Each row of a before or after table is a point. One or more steps were done to the points. Then noise was added and the rows were shuffled. The steps act on how far a point lies along the listed directions, d1 being the first. Write out the steps. A step turns or swaps two directions, mirrors them in a line or flattens them onto one, adds a multiple of one to another, or multiplies one. Angles are multiples of 10 degrees, from the lower direction toward the higher: turns from -170 to 170, lines from 10 to 170 but not 90. Use the fewest steps. Two steps may share a direction if one is a turn and the other turns, adds or multiplies; they go together, in the order done. Otherwise the lowest direction goes first.

Directions:
(1): [ 10 -52]
(2): [-52 -10]
Before:
[[ 19  40]
 [-24  41]
 [ 78 -69]
 [-17  18]
 [-15  10]
 [ 42  12]
 [ 76 -28]
 [ 13  -2]
 [  2 -52]
 [-44  29]
 [  4  23]]
After:
[[ 43 -25]
 [-56  59]
 [ 32  36]
 [-46 -20]
 [ 22  -8]
 [ 45  -5]
 [ 17  -7]
 [ -4  41]
 [ 20   9]
 [-95  46]
 [ -3  12]]
Steps: swap d1 and d2

Directions:
(1): [-18 -46  45 -60  -9 -12]
(2): [-13  40  71  18  31  18]
(3): [ -1  32 -30 -57  56   7]
Before (9 x 6):
[[-14  -6  70  11  14  12]
 [  4 -25  17   9 -16  -8]
 [ -9 -60  -4 -33 -19 -32]
 [ -4  20  32  11  18  24]
 [ -1  21   9  64  -8  21]
 [ 16 -19  20 -27   4   4]
 [ 34  12  -3  54 -27  16]
 [  6 -67  19  18 -67 -28]
 [ -7  42 -17  42  18  16]]
After, 9 rows:
[[  5   0 -22  59 -28  12]
 [ -7 -13  91  26 -22  -6]
 [ 10 -24 -35   2 -22   5]
 [ 20 -25  14 -29  -2   4]
 [ 31  16   1  56 -21  17]
 [ -1  18 -53  38  -6   8]
 [  1 -64 -15   0 -36 -13]
 [-24 -11  64 -22  27 -10]
 [  3 -17  29  12  -5  -6]]
Steps: mirror d2 and d3 in the line at 100 degrees

Directions:
(1): [-18  55  30 -16  -1 -29  23  19  68 -64 -17  37]
(2): [-51  32  29  28  12  74  10  33  24  60  10  17]
(3): [-17   0  25  45  79 -36  -2   9   1 -20  58 -49]
(4): [ 46  -2  22 -14 -47  18  27  77 -20 -21  59 -15]
Before (12 x 12):
[[ -2 -17 -16  17 -24  36 -11   5 -28  36   9   6]
 [ -5 -15 -10 -13 -24  33 -18 -30  -2  42 -37  19]
 [  6   5   4  30  17   0  -7  17  -1   4   8  -5]
 [-28 -30  -7  27  -2  53 -20 -14 -22  83 -14  18]
 [-17  -8   0  27  20   4 -15 -21  -7  18  -7 -14]
 [-20 -26 -13  45  59   9  -8 -19 -31  41  27 -30]
 [-11  -5   2  -9 -42  48   4  -3   7  30 -13   9]
 [-20  40  12  17  -1  37  18  36  37  18   3  30]
 [-32  29  29  18  50 -13  -4   4  28 -18   1  -7]
 [-15 -14   9  26  43  13  -2   8   0  24  27 -31]
 [-12  17   6   1 -16  49  -5   4  10  23 -15  11]
 [  6  -1   3   6  -9  59  10 -14 -22  50 -29   9]]
After, 12 rows:
[[ 17 -28 -15   7 -19   6 -18 -16 -30  15  -3 -23]
 [ -3 -32   6  21  27 -16  -8 -21 -14  -3  36 -51]
 [ 39 -94 -31  32  24 -20 -42 -31 -91  47  42 -58]
 [ 31 -17 -23   9 -17   5 -16  -7 -24  14 -19   0]
 [ 37 -63 -50 -19 -25   6 -20 -25 -61  33 -10 -29]
 [ -3 -17  22  21  41  -5 -11  -4 -11   5  36 -33]
 [ 22 -14 -15 -28 -30  -7 -15 -13 -19  -3 -31   0]
 [ 41 -37 -45  18  23 -36 -12 -19 -38  -1  21 -37]
 [  9 -37 -23  29  13  -3 -25 -18 -48  15  34 -30]
 [ 42 -74 -57  -6 -28  20 -24 -35 -87  53  -8 -14]
 [ 19 -30  -8  19  28 -11 -22 -18 -35  -1  24 -46]
 [ 35 -40   1  33  47  -3   0 -24 -63  16  27 -56]]
Steps: turn d2 and d3 by 160 degrees; add 1.5 times d2 to d1; multiply d4 by 0
